Rows are points. Each copy is the shape, with its points in the same order, turned, moved and blurred by noise. Is it also mirrored, or only turned?
In the rows, zero is written as 128.

Shape (9 x 3):
184, 116, 95
155, 116, 112
117, 77, 113
79, 158, 137
108, 144, 117
78, 211, 160
95, 90, 123
120, 113, 87
166, 135, 74
Copy 1 (9 x 3):
179, 129, 92
150, 123, 115
151, 118, 169
72, 151, 138
102, 152, 125
27, 165, 100
124, 124, 172
148, 157, 139
172, 162, 93
Copy 1 is: mirrored
Copy 2 (9 x 3):
78, 139, 167
107, 125, 145
110, 81, 120
162, 147, 78
125, 147, 103
189, 200, 80
130, 95, 102
94, 120, 105
65, 151, 137
Copy 2 is: mirrored

Shape (12 x 6):
128, 143, 191, 88, 77, 88
83, 69, 86, 179, 149, 132
122, 107, 135, 113, 157, 128
124, 136, 171, 129, 125, 87
135, 85, 116, 166, 143, 122
127, 114, 80, 178, 142, 172
105, 59, 107, 156, 182, 166
137, 171, 153, 112, 124, 72
140, 76, 52, 141, 157, 149
67, 141, 134, 108, 115, 164
163, 162, 169, 142, 126, 128
163, 141, 168, 119, 79, 112
Copy 1 (12 x 6):
109, 160, 175, 84, 87, 97
97, 74, 72, 198, 131, 112
131, 110, 110, 124, 146, 119
115, 151, 154, 133, 125, 87
141, 93, 102, 179, 127, 104
142, 101, 78, 192, 113, 158
129, 52, 89, 173, 167, 133
117, 187, 137, 114, 124, 86
155, 77, 36, 160, 125, 129
64, 130, 119, 120, 125, 172
159, 166, 153, 138, 129, 126
144, 154, 161, 114, 84, 110
Copy 1 is: only turned
Copy 2 (12 x 6):
50, 135, 143, 126, 98, 93
210, 84, 83, 147, 81, 91
145, 114, 119, 113, 127, 113
110, 131, 146, 144, 116, 80
168, 96, 96, 171, 121, 106
215, 127, 73, 162, 76, 143
214, 73, 102, 123, 120, 127
97, 165, 127, 141, 129, 71
191, 100, 45, 142, 123, 127
146, 148, 126, 82, 66, 146
117, 166, 154, 190, 134, 128
68, 136, 123, 173, 104, 123
Copy 2 is: mirrored
Copy 3 (12 x 6):
127, 124, 199, 73, 149, 95
78, 70, 78, 168, 105, 138
116, 122, 128, 131, 88, 107
115, 124, 172, 129, 146, 84
131, 84, 114, 168, 114, 118
123, 110, 86, 181, 112, 171
98, 88, 91, 181, 52, 135
128, 154, 155, 116, 170, 77
142, 87, 54, 150, 85, 138
71, 145, 137, 95, 112, 165
151, 150, 177, 152, 142, 119
160, 119, 185, 108, 154, 119
Copy 3 is: mirrored

Shape (13 x 8):
118, 123, 172, 169, 175, 131, 155, 104
142, 165, 158, 162, 186, 179, 172, 109
97, 152, 175, 120, 174, 110, 138, 97
138, 93, 164, 152, 84, 184, 112, 167
152, 115, 69, 170, 128, 167, 127, 125
66, 96, 72, 73, 178, 96, 88, 117
145, 91, 114, 142, 139, 75, 120, 123
157, 98, 91, 139, 138, 120, 96, 170
122, 204, 106, 72, 122, 141, 101, 105
79, 163, 130, 146, 137, 111, 111, 125
124, 151, 85, 69, 131, 181, 167, 176
164, 191, 124, 135, 132, 78, 67, 150
136, 96, 152, 124, 92, 100, 99, 167
Copy 1 (13 x 8):
79, 147, 86, 109, 159, 149, 131, 70
106, 185, 85, 121, 159, 199, 138, 97
75, 171, 132, 89, 163, 132, 98, 80
95, 74, 113, 141, 86, 171, 123, 142
157, 121, 92, 194, 147, 141, 123, 124
110, 113, 172, 139, 230, 77, 61, 122
129, 110, 97, 118, 149, 72, 113, 100
141, 98, 89, 142, 149, 101, 99, 160
145, 194, 182, 132, 134, 136, 59, 134
73, 164, 126, 149, 141, 110, 76, 108
132, 157, 174, 149, 162, 153, 145, 198
136, 174, 91, 108, 104, 85, 41, 145
97, 86, 121, 109, 99, 90, 102, 142
Copy 1 is: mirrored
Copy 2 (13 x 8):
116, 91, 104, 178, 144, 105, 123, 65
125, 103, 61, 190, 119, 130, 82, 67
94, 114, 128, 132, 144, 95, 95, 60
120, 74, 163, 179, 84, 171, 120, 149
164, 133, 82, 177, 140, 184, 147, 143
99, 129, 124, 60, 205, 140, 140, 122
159, 120, 133, 131, 145, 97, 174, 126
166, 118, 122, 148, 148, 143, 135, 180
120, 189, 111, 86, 107, 148, 71, 113
90, 167, 125, 159, 147, 117, 124, 108
100, 111, 52, 100, 83, 161, 101, 175
175, 190, 140, 133, 141, 90, 81, 148
136, 109, 184, 129, 112, 119, 142, 157
Copy 2 is: mirrored

Shape (15 x 11):
152, 106, 70, 118, 101, 119, 65, 128, 123, 164, 115
123, 133, 139, 149, 194, 130, 80, 117, 107, 38, 122
120, 249, 140, 153, 105, 119, 121, 132, 194, 170, 121
138, 119, 150, 143, 106, 145, 152, 134, 112, 154, 113
106, 105, 128, 112, 105, 121, 130, 98, 118, 155, 169
129, 103, 121, 149, 91, 110, 160, 119, 131, 124, 113
136, 105, 101, 139, 189, 109, 160, 111, 105, 161, 146
123, 117, 142, 126, 161, 146, 148, 123, 165, 135, 137
125, 128, 92, 120, 99, 146, 150, 142, 108, 169, 141
175, 119, 138, 113, 94, 118, 143, 115, 122, 107, 174
143, 110, 105, 116, 123, 146, 155, 120, 127, 161, 131
142, 131, 126, 151, 108, 141, 125, 85, 107, 171, 168
160, 116, 35, 149, 97, 140, 135, 131, 111, 50, 149
137, 169, 134, 112, 173, 133, 134, 74, 128, 32, 112
125, 141, 126, 114, 100, 113, 139, 143, 116, 163, 135
Copy 1 (15 x 11):
137, 120, 76, 130, 95, 119, 82, 144, 137, 192, 119
121, 131, 144, 127, 193, 121, 52, 116, 106, 69, 119
144, 239, 148, 147, 132, 126, 158, 141, 211, 162, 97
144, 110, 167, 134, 104, 137, 148, 122, 118, 170, 98
110, 115, 133, 114, 107, 108, 142, 95, 131, 172, 163
138, 111, 128, 134, 92, 108, 162, 107, 121, 134, 89
151, 104, 110, 135, 193, 124, 157, 109, 99, 173, 130
133, 104, 150, 117, 161, 142, 153, 116, 158, 137, 130
123, 133, 118, 128, 98, 146, 164, 133, 111, 181, 137
174, 130, 139, 95, 91, 114, 136, 97, 116, 127, 152
148, 109, 121, 114, 117, 153, 157, 116, 126, 176, 121
154, 136, 142, 158, 111, 133, 136, 84, 124, 189, 161
150, 123, 56, 141, 83, 148, 118, 121, 84, 71, 121
138, 165, 138, 88, 181, 144, 96, 61, 114, 66, 101
126, 147, 138, 112, 107, 115, 151, 132, 121, 179, 119
Copy 1 is: only turned
Copy 2 (15 x 11):
180, 128, 83, 125, 92, 117, 70, 132, 149, 180, 140
137, 132, 137, 160, 156, 126, 23, 123, 93, 58, 137
74, 204, 101, 132, 150, 115, 94, 100, 220, 179, 79
140, 96, 122, 133, 128, 131, 140, 126, 132, 156, 88
119, 106, 126, 119, 117, 119, 128, 103, 133, 165, 181
138, 92, 96, 155, 102, 105, 153, 115, 145, 127, 126
184, 140, 132, 154, 174, 105, 142, 117, 99, 154, 152
151, 127, 143, 146, 160, 149, 127, 131, 160, 127, 147
133, 133, 88, 117, 115, 136, 145, 143, 129, 176, 137
122, 94, 93, 83, 150, 90, 126, 121, 143, 112, 152
163, 127, 111, 118, 128, 131, 140, 128, 138, 153, 133
122, 106, 96, 109, 152, 127, 122, 72, 130, 176, 140
158, 126, 13, 139, 106, 116, 115, 131, 109, 66, 167
138, 158, 144, 126, 145, 126, 86, 75, 123, 25, 117
125, 130, 112, 112, 121, 101, 133, 143, 140, 173, 134
Copy 2 is: mirrored

Shape (15 x 12):
160, 85, 119, 119, 81, 140, 106, 158, 138, 104, 111, 117
139, 122, 121, 177, 125, 70, 101, 146, 109, 189, 146, 187
89, 134, 100, 112, 107, 79, 123, 167, 55, 157, 100, 158
159, 109, 75, 129, 101, 171, 103, 164, 109, 116, 112, 121
124, 216, 173, 121, 157, 147, 66, 107, 151, 145, 148, 178
151, 155, 151, 107, 171, 111, 102, 179, 227, 166, 164, 130
135, 160, 80, 109, 153, 77, 65, 129, 117, 185, 123, 193
184, 131, 133, 124, 159, 104, 105, 162, 144, 100, 112, 91
166, 119, 112, 155, 96, 120, 149, 110, 131, 101, 134, 155
169, 121, 91, 160, 108, 124, 180, 152, 138, 143, 89, 110
93, 148, 129, 114, 172, 134, 84, 81, 143, 136, 157, 144
183, 122, 145, 164, 156, 172, 116, 157, 170, 125, 153, 78
130, 87, 96, 172, 88, 126, 111, 141, 119, 119, 50, 132
115, 174, 166, 113, 228, 149, 85, 123, 163, 133, 164, 220
200, 98, 158, 94, 146, 152, 118, 150, 158, 161, 111, 95
Copy 1 (15 x 12):
107, 120, 143, 83, 105, 158, 111, 84, 131, 125, 85, 148
151, 140, 97, 160, 150, 74, 115, 129, 154, 175, 121, 190
87, 114, 116, 135, 107, 92, 135, 197, 93, 165, 87, 148
103, 136, 134, 105, 133, 172, 113, 108, 92, 102, 94, 138
183, 209, 192, 121, 128, 149, 105, 178, 184, 184, 157, 149
114, 214, 161, 83, 185, 141, 165, 113, 206, 185, 139, 154
147, 157, 86, 111, 184, 104, 88, 202, 151, 187, 123, 165
138, 158, 163, 73, 164, 113, 143, 85, 148, 112, 98, 110
164, 126, 107, 125, 100, 146, 128, 99, 145, 107, 131, 124
137, 135, 100, 139, 139, 154, 185, 80, 121, 130, 70, 111
124, 143, 158, 134, 154, 151, 98, 166, 182, 169, 176, 117
127, 186, 191, 124, 153, 162, 145, 44, 129, 128, 131, 129
121, 81, 122, 141, 124, 161, 118, 120, 132, 111, 53, 133
166, 183, 194, 103, 174, 136, 151, 206, 181, 160, 206, 178
134, 136, 178, 63, 164, 156, 154, 63, 114, 178, 116, 130
Copy 1 is: mirrored
Copy 2 (15 x 12):
158, 118, 105, 91, 88, 98, 87, 121, 115, 122, 144, 86
123, 112, 152, 165, 122, 85, 106, 190, 140, 167, 138, 174
80, 101, 146, 130, 85, 153, 130, 160, 84, 142, 108, 169
181, 113, 101, 129, 105, 146, 88, 137, 92, 111, 137, 100
123, 217, 129, 130, 171, 130, 77, 119, 165, 118, 152, 207
122, 181, 87, 102, 151, 119, 120, 174, 224, 135, 203, 124
124, 105, 127, 113, 154, 147, 93, 184, 140, 147, 144, 217
153, 132, 150, 86, 134, 122, 122, 150, 167, 82, 153, 92
167, 115, 135, 144, 112, 85, 134, 90, 126, 130, 143, 128
174, 106, 140, 147, 90, 146, 150, 122, 147, 157, 133, 86
91, 141, 108, 146, 188, 129, 73, 104, 154, 109, 153, 161
173, 177, 127, 140, 146, 112, 99, 141, 171, 105, 170, 46
159, 80, 139, 126, 69, 125, 75, 115, 128, 136, 78, 97
110, 205, 82, 141, 228, 105, 109, 146, 182, 105, 120, 200
154, 162, 126, 63, 158, 126, 113, 136, 147, 154, 164, 61
Copy 2 is: mirrored

Shape (15 x 12):
128, 103, 147, 162, 144, 191, 201, 116, 107, 170, 124, 149
118, 169, 119, 144, 110, 109, 56, 143, 165, 152, 93, 96
166, 148, 123, 149, 138, 104, 153, 189, 122, 71, 151, 106
142, 121, 116, 144, 124, 189, 149, 50, 89, 173, 112, 150
67, 169, 106, 146, 45, 80, 92, 154, 179, 117, 99, 127
103, 197, 134, 133, 133, 93, 160, 171, 105, 77, 144, 108
114, 122, 155, 98, 153, 167, 132, 85, 128, 142, 109, 154
113, 115, 135, 138, 126, 111, 89, 180, 61, 85, 142, 101
124, 126, 138, 144, 139, 213, 141, 126, 122, 95, 117, 145
132, 109, 170, 114, 130, 196, 136, 127, 102, 193, 156, 169
91, 171, 125, 193, 153, 105, 117, 169, 127, 85, 183, 109
74, 110, 60, 81, 106, 125, 97, 107, 186, 139, 101, 87
93, 97, 137, 131, 122, 89, 95, 115, 159, 122, 86, 109
122, 123, 180, 126, 106, 202, 173, 85, 125, 150, 139, 94
147, 128, 133, 145, 125, 94, 114, 145, 117, 59, 185, 128
Copy 1 (15 x 12):
126, 85, 150, 138, 120, 165, 204, 100, 124, 182, 139, 166
143, 191, 132, 162, 122, 130, 53, 115, 138, 163, 114, 90
141, 141, 131, 142, 133, 129, 156, 177, 121, 62, 139, 100
164, 93, 105, 134, 115, 151, 162, 35, 107, 190, 145, 151
96, 203, 128, 188, 83, 94, 68, 104, 153, 119, 65, 117
99, 177, 155, 144, 131, 89, 146, 137, 97, 70, 152, 111
129, 106, 141, 92, 144, 137, 121, 64, 132, 166, 144, 154
103, 101, 135, 141, 85, 117, 93, 152, 110, 95, 172, 71
117, 115, 141, 108, 117, 191, 157, 81, 148, 123, 155, 130
144, 81, 155, 113, 102, 176, 126, 106, 101, 187, 162, 194
100, 157, 157, 207, 139, 125, 120, 143, 136, 74, 186, 117
79, 140, 71, 147, 165, 133, 59, 82, 131, 156, 63, 117
114, 118, 137, 148, 138, 93, 78, 102, 171, 153, 99, 98
131, 87, 185, 131, 133, 180, 153, 61, 87, 155, 107, 144
147, 108, 133, 157, 124, 111, 109, 138, 130, 43, 152, 119
Copy 1 is: mirrored
Copy 2 (15 x 12):
120, 87, 164, 179, 91, 208, 162, 154, 105, 169, 136, 166
111, 159, 135, 135, 134, 94, 76, 164, 165, 125, 95, 92
138, 162, 151, 184, 176, 106, 194, 190, 154, 109, 162, 147
149, 106, 149, 157, 80, 194, 124, 89, 93, 158, 127, 149
61, 178, 120, 126, 91, 57, 98, 168, 177, 105, 112, 138
77, 188, 167, 159, 158, 108, 173, 186, 112, 90, 163, 135
119, 89, 189, 117, 120, 176, 123, 122, 119, 132, 118, 156
110, 153, 114, 143, 213, 90, 145, 175, 101, 154, 156, 163
117, 122, 155, 153, 145, 206, 130, 143, 149, 128, 149, 185
150, 89, 183, 121, 96, 184, 121, 180, 105, 193, 146, 173
87, 155, 152, 198, 170, 97, 114, 198, 124, 111, 201, 131
91, 87, 92, 78, 104, 114, 118, 133, 163, 77, 112, 91
82, 89, 142, 132, 144, 78, 117, 125, 154, 134, 89, 128
98, 115, 166, 132, 105, 198, 164, 122, 141, 191, 159, 132
135, 139, 155, 158, 174, 72, 153, 151, 141, 120, 194, 170
Copy 2 is: mirrored
Copy 3 (15 x 12):
142, 136, 136, 135, 139, 174, 216, 149, 132, 165, 122, 148
117, 160, 110, 126, 99, 123, 42, 160, 164, 130, 88, 108
142, 191, 102, 135, 127, 96, 148, 213, 116, 63, 141, 99
157, 122, 112, 113, 106, 154, 173, 72, 102, 165, 121, 145
49, 169, 109, 121, 36, 86, 60, 162, 164, 111, 93, 137
76, 225, 110, 112, 128, 89, 134, 192, 108, 91, 147, 105
119, 116, 148, 91, 163, 153, 140, 112, 126, 137, 130, 137
102, 143, 93, 163, 123, 128, 91, 203, 67, 109, 148, 101
121, 151, 145, 131, 139, 181, 161, 141, 114, 88, 134, 156
161, 126, 156, 105, 124, 188, 146, 150, 110, 186, 159, 145
94, 220, 115, 187, 152, 90, 102, 186, 130, 116, 155, 124
67, 101, 48, 91, 95, 134, 76, 121, 199, 107, 127, 115
78, 95, 113, 118, 126, 105, 86, 160, 146, 116, 93, 114
122, 126, 175, 116, 113, 168, 190, 99, 138, 145, 147, 98
137, 157, 133, 154, 132, 81, 103, 181, 101, 70, 173, 122
Copy 3 is: only turned
Copy 4 (15 x 12):
143, 100, 156, 161, 118, 194, 199, 126, 90, 136, 112, 150
110, 160, 121, 121, 146, 104, 87, 169, 174, 157, 88, 88
157, 139, 100, 159, 131, 123, 157, 169, 161, 35, 138, 103
130, 133, 125, 130, 111, 172, 151, 70, 81, 166, 107, 163
66, 161, 130, 115, 88, 78, 127, 180, 227, 141, 90, 107
109, 191, 136, 138, 123, 112, 174, 168, 158, 44, 129, 98
125, 129, 164, 87, 152, 172, 152, 95, 123, 139, 126, 139
111, 121, 115, 110, 114, 83, 125, 171, 98, 53, 118, 95
111, 112, 154, 127, 115, 205, 127, 115, 125, 88, 103, 128
149, 104, 175, 112, 102, 185, 142, 144, 81, 161, 160, 153
78, 155, 130, 193, 142, 109, 126, 177, 143, 61, 152, 96
65, 130, 70, 63, 132, 136, 143, 125, 191, 172, 116, 83
98, 101, 128, 102, 156, 87, 148, 129, 173, 140, 91, 93
138, 126, 170, 132, 80, 189, 173, 91, 104, 148, 129, 79
129, 121, 116, 145, 120, 93, 121, 127, 163, 44, 173, 115
Copy 4 is: only turned

Shape (15 x 12):
99, 159, 113, 131, 96, 107, 102, 135, 149, 121, 183, 101
145, 156, 137, 98, 150, 155, 144, 104, 93, 145, 96, 128
184, 169, 154, 176, 70, 122, 145, 162, 103, 147, 183, 70
193, 84, 162, 143, 160, 111, 110, 121, 149, 109, 119, 139
144, 114, 113, 142, 145, 179, 88, 80, 55, 131, 181, 150
157, 133, 166, 109, 135, 165, 112, 161, 155, 93, 98, 123
148, 159, 93, 148, 146, 100, 133, 160, 122, 96, 105, 156
156, 163, 95, 134, 58, 93, 104, 173, 149, 124, 105, 129
178, 162, 149, 89, 117, 112, 101, 115, 148, 114, 154, 106
145, 115, 193, 76, 160, 151, 84, 96, 147, 180, 123, 92
198, 169, 161, 164, 93, 164, 147, 94, 142, 183, 131, 89
146, 119, 120, 146, 133, 142, 145, 89, 152, 141, 130, 106
192, 116, 165, 168, 79, 115, 136, 95, 58, 98, 86, 123
124, 120, 180, 93, 126, 140, 165, 151, 137, 118, 113, 173
194, 90, 174, 108, 121, 187, 168, 130, 139, 168, 128, 81
Copy 1 (15 x 12):
107, 136, 147, 146, 142, 124, 127, 137, 165, 94, 157, 112
150, 131, 100, 79, 85, 171, 108, 95, 90, 118, 111, 109
141, 179, 114, 159, 114, 206, 182, 125, 172, 54, 144, 99
185, 130, 103, 104, 141, 114, 134, 113, 122, 80, 40, 149
197, 164, 140, 75, 69, 123, 115, 55, 137, 72, 162, 158
180, 88, 117, 136, 130, 158, 95, 111, 122, 89, 68, 99
143, 117, 121, 155, 88, 147, 109, 161, 93, 101, 107, 165
132, 143, 174, 174, 80, 155, 135, 181, 140, 96, 95, 99
139, 120, 127, 86, 127, 149, 122, 160, 152, 60, 106, 97
157, 114, 105, 49, 135, 106, 147, 72, 131, 106, 82, 50
184, 220, 90, 108, 120, 187, 137, 130, 137, 90, 108, 61
162, 176, 101, 105, 125, 136, 112, 113, 148, 128, 105, 126
146, 200, 136, 114, 82, 208, 130, 82, 111, 52, 49, 156
171, 100, 148, 110, 157, 183, 138, 104, 89, 137, 84, 120
202, 138, 72, 91, 125, 202, 163, 90, 171, 125, 75, 80
Copy 1 is: only turned
Copy 2 (15 x 12):
113, 137, 98, 181, 145, 103, 147, 146, 178, 175, 120, 116
121, 129, 130, 137, 177, 171, 122, 116, 99, 88, 121, 82
175, 168, 149, 209, 120, 98, 100, 190, 159, 126, 156, 65
175, 170, 133, 120, 89, 172, 111, 101, 118, 136, 100, 137
122, 144, 74, 137, 166, 141, 42, 81, 115, 146, 165, 100
118, 142, 109, 139, 76, 183, 140, 141, 117, 115, 81, 86
164, 117, 98, 109, 156, 147, 128, 181, 123, 133, 94, 133
168, 74, 105, 149, 111, 120, 160, 176, 188, 124, 99, 108
159, 166, 103, 166, 132, 156, 152, 109, 174, 119, 103, 82
109, 155, 157, 183, 127, 199, 136, 48, 132, 142, 96, 77
179, 139, 154, 206, 119, 153, 147, 124, 106, 107, 187, 63
141, 151, 129, 149, 130, 120, 157, 110, 104, 131, 148, 120
173, 135, 127, 164, 111, 144, 69, 142, 119, 34, 138, 144
87, 138, 147, 105, 115, 194, 145, 156, 146, 116, 126, 115
132, 165, 192, 146, 85, 135, 133, 99, 103, 99, 149, 42
Copy 2 is: mirrored
Copy 3 (15 x 12):
136, 155, 123, 136, 88, 86, 113, 186, 113, 140, 124, 76
132, 137, 153, 118, 149, 146, 145, 104, 78, 115, 182, 134
84, 181, 198, 156, 111, 68, 176, 214, 86, 126, 154, 121
150, 108, 174, 97, 155, 79, 109, 159, 138, 103, 148, 196
118, 100, 100, 126, 147, 114, 107, 188, 77, 114, 249, 134
148, 180, 167, 100, 155, 143, 113, 159, 150, 110, 143, 163
115, 165, 126, 94, 158, 74, 117, 130, 111, 172, 136, 147
81, 159, 173, 85, 124, 104, 113, 174, 119, 183, 96, 107
174, 141, 183, 98, 103, 115, 128, 178, 85, 132, 142, 130
181, 91, 194, 161, 125, 168, 118, 138, 117, 85, 159, 139
76, 142, 211, 144, 73, 112, 150, 147, 82, 93, 170, 157
109, 125, 136, 123, 97, 104, 135, 133, 116, 92, 152, 151
68, 124, 191, 70, 191, 81, 132, 161, 66, 75, 160, 147
156, 156, 173, 86, 157, 112, 146, 114, 174, 111, 176, 116
118, 124, 192, 136, 117, 147, 198, 159, 144, 74, 175, 178
Copy 3 is: only turned

Shape (16 x 12):
138, 123, 126, 145, 167, 114, 142, 149, 107, 133, 111, 92
106, 119, 207, 124, 102, 121, 79, 155, 116, 48, 151, 93
197, 130, 120, 63, 144, 92, 130, 121, 180, 110, 151, 121
102, 70, 72, 95, 108, 174, 140, 152, 86, 136, 124, 159
190, 159, 60, 136, 73, 191, 147, 69, 129, 87, 132, 118
157, 98, 161, 119, 162, 148, 159, 102, 134, 133, 104, 94
113, 109, 99, 164, 105, 112, 103, 124, 93, 188, 143, 151
130, 159, 131, 82, 131, 146, 154, 103, 176, 168, 111, 120
105, 154, 95, 152, 130, 178, 147, 160, 108, 172, 103, 94
150, 134, 141, 126, 174, 168, 157, 132, 123, 112, 175, 188
152, 118, 190, 117, 133, 106, 161, 168, 138, 123, 123, 171
63, 107, 188, 119, 138, 98, 91, 173, 117, 135, 126, 98
97, 139, 93, 171, 61, 138, 124, 92, 153, 105, 175, 126
120, 158, 99, 122, 97, 106, 174, 109, 111, 73, 110, 168
129, 84, 114, 65, 74, 99, 176, 119, 153, 192, 228, 163
111, 55, 103, 118, 105, 167, 139, 152, 146, 127, 130, 133
Copy 1 (16 x 12):
139, 113, 117, 140, 185, 115, 125, 121, 129, 115, 140, 111
103, 129, 155, 139, 74, 149, 81, 154, 57, 87, 117, 68
221, 139, 124, 164, 102, 116, 152, 187, 148, 158, 149, 110
128, 69, 171, 89, 177, 193, 197, 144, 150, 122, 92, 109
194, 117, 63, 119, 116, 221, 151, 104, 121, 130, 75, 176
175, 140, 166, 152, 169, 128, 123, 129, 131, 100, 113, 139
115, 58, 143, 68, 175, 133, 116, 157, 125, 164, 98, 149
191, 181, 149, 98, 153, 125, 160, 128, 137, 157, 119, 137
96, 138, 122, 92, 198, 150, 143, 102, 140, 149, 92, 124
122, 107, 138, 170, 122, 140, 220, 157, 103, 127, 113, 181
139, 101, 167, 167, 117, 82, 164, 130, 109, 145, 103, 96
79, 123, 193, 91, 153, 104, 108, 170, 103, 116, 143, 71
137, 95, 132, 76, 104, 200, 120, 113, 95, 164, 135, 170
179, 84, 112, 89, 104, 137, 192, 88, 99, 120, 136, 124
199, 72, 206, 116, 146, 165, 185, 190, 94, 236, 127, 128
126, 89, 181, 125, 147, 197, 155, 131, 165, 128, 111, 109
Copy 1 is: only turned
Copy 2 (16 x 12):
120, 159, 127, 141, 164, 164, 119, 146, 119, 116, 133, 93
123, 55, 126, 143, 189, 132, 89, 48, 128, 94, 176, 82
169, 116, 46, 83, 128, 139, 137, 136, 93, 78, 138, 101
87, 78, 132, 105, 97, 132, 90, 186, 153, 164, 127, 154
167, 100, 121, 137, 73, 219, 116, 101, 93, 115, 126, 202
135, 137, 131, 103, 189, 163, 100, 132, 73, 113, 94, 119
90, 135, 127, 165, 134, 116, 165, 148, 125, 166, 161, 160
176, 149, 143, 52, 138, 148, 154, 136, 95, 109, 134, 142
124, 161, 189, 121, 113, 176, 115, 150, 140, 167, 159, 128
176, 122, 100, 121, 184, 141, 74, 172, 121, 112, 172, 169
197, 115, 121, 136, 179, 87, 102, 159, 123, 112, 138, 110
89, 109, 155, 105, 202, 91, 137, 108, 154, 130, 171, 64
144, 76, 127, 139, 128, 180, 180, 84, 166, 138, 155, 180
154, 90, 146, 149, 108, 137, 120, 145, 165, 53, 129, 157
160, 42, 74, 97, 142, 109, 212, 204, 106, 154, 146, 152
121, 83, 120, 98, 135, 147, 104, 138, 150, 175, 109, 132
Copy 2 is: only turned
